Each row of a before or after table is a point. One or more steps were done to the points. Then noise was added and the rows were shuffled. The steps act on columns, c1 being the first. Write out the steps. A step turns or swaps two columns, mirrors them in a line or flattens them onto one, adds a multiple of one to another, or multiplies or shifts one. Angles are multiples of 10 degrees, from the lower column toward the higher: turns from -170 to 170, lines from 10 to 170 but not 90. Use the fewest steps. Two steps may share a column if one is a turn and the other turns, adds or multiplies; they go together, in the order done. Otherwise the lowest column goes first.

Before (14 x 3):
[[-26  14  66]
 [ -6  -8   7]
 [-32   3   5]
 [ 34  39 -32]
 [ 59 -21 -13]
 [ -3  45 -25]
 [-27 -60 -14]
 [-10   6  22]
 [ -9 -78  -8]
 [ 23 -33  15]
 [ 56  -5  -2]
 [-41   1  67]
 [ 45 -44  89]
 [ 52 -68  11]]
After (14 x 3):
[[ 47 -22 -33]
 [-34 -15  66]
 [-36  70  -7]
 [ 29  55  88]
 [ 52  25  -4]
 [-28 -12   5]
 [ 26  79  12]
 [-20 -22  64]
 [ -5   7   7]
 [-10  -7  22]
 [ 12  36  14]
 [ 49  45  -9]
 [ 15 -39 -22]
 [-46  46 -14]]
Steps: mirror c1 and c2 in the line at 10 degrees

Before (13 x 4):
[[-32 -30  -6  50]
 [-33  40 -39 -19]
 [-80  17 -20 -34]
 [-45   2  33  41]
 [ 26  23  24 -11]
 [ 81 -35 -45 -62]
 [ 53 -17  78  16]
 [-39 -22  18 -63]
 [-73  43 -36  -6]
 [-35 -30  11  36]
 [  7  -6 -53  58]
 [ 46  23 -65  -8]
 [ 22  40  55 -26]]
After (13 x 4):
[[-10  25 -25  40]
 [ 32 -84  10   7]
 [-12 -33 -22 -46]
 [  0   3 -75  26]
 [ 19 -40 -49 -20]
 [ 20  57  53  23]
 [-17 -42  54  -3]
 [-12  25  -8  39]
 [  7  16  25 -26]
 [  9  27  48 -45]
 [-29 -30   3 -28]
 [-30 -16 -34 -40]
 [-18  50  -4  12]]
Steps: multiply c1 by 0.4; turn c2 and c4 by -70 degrees; turn c2 and c3 by -40 degrees

Before (8 x 8):
[[ 13  39 -20  26  37  30 -43 -65]
 [-25  43   9  10  15  21  39  63]
 [-27  24 -38 -44  -9  71 -45 -72]
 [ 48  31  -2  39 -30  -6  20  25]
 [  6 -12 -21  29  18 -27  19  56]
 [ -4  59 -37   4  11 -24   9  14]
 [-22  33  40 -30 -30  10 -40  22]
 [-65  25 -30  12  -7  38 -33 -88]]
After (8 x 8):
[[-15 -65  62   4  12 -18 -15  16]
 [-22  41  11  28  19 -24  -5  55]
 [ 51 -48  37  27  37  14  13 -65]
 [-39 -82  16  10  15  32   8  64]
 [ -6 -50  19  39 -30 -37  37  24]
 [ 22 -14  37  12 -10  71 -34 -89]
 [ 51  -3  45 -46  -9  71   7 -73]
 [ 33 -97 -17 -29 -30  23 -24  22]]
Steps: turn c1 and c6 by -40 degrees; turn c1 and c7 by 70 degrees; turn c2 and c3 by 150 degrees; multiply c2 by 2

Before (8 x 9):
[[-44  75 -25   6  40   9   1  43  -2]
 [ 37  57  51   6 -38 -28  25  34 -64]
 [-24  30 -52  -1 -17  -9  12 -30 -36]
 [  3  -8  -2  -4 -17 -28  41  -2   3]
 [  0  25   3   6  26 -35   4 -11 -26]
 [ 11 -24  54  73 -42  33   8  27 -31]
 [ 18  49 -23  52 -19 -16  19 -27  14]
 [ 29  33  12  36  32  54 -21 -16  12]]
After (8 x 9):
[[-51  85  51 -47  29 -26  30 -21 -46]
 [  6  40   5 -14 -26 -37   6  13 -20]
 [  1  80 -26  43  -7 -14  23 -37 -27]
 [-12  54  12  28 -43  55 -28  -1 -18]
 [ 37  47 -56 -31  11  -6  16 -19 -19]
 [ -1 -12  -4   0  11 -32  49 -12   4]
 [-27 -38  55  24  43  30   7 -15 -73]
 [ 10 120 -22   4  11  10   1  73  -8]]
Steps: turn c1 and c8 by 140 degrees; turn c5 and c8 by 140 degrees; multiply c2 by 1.6; turn c4 and c9 by -50 degrees; multiply c7 by 1.3
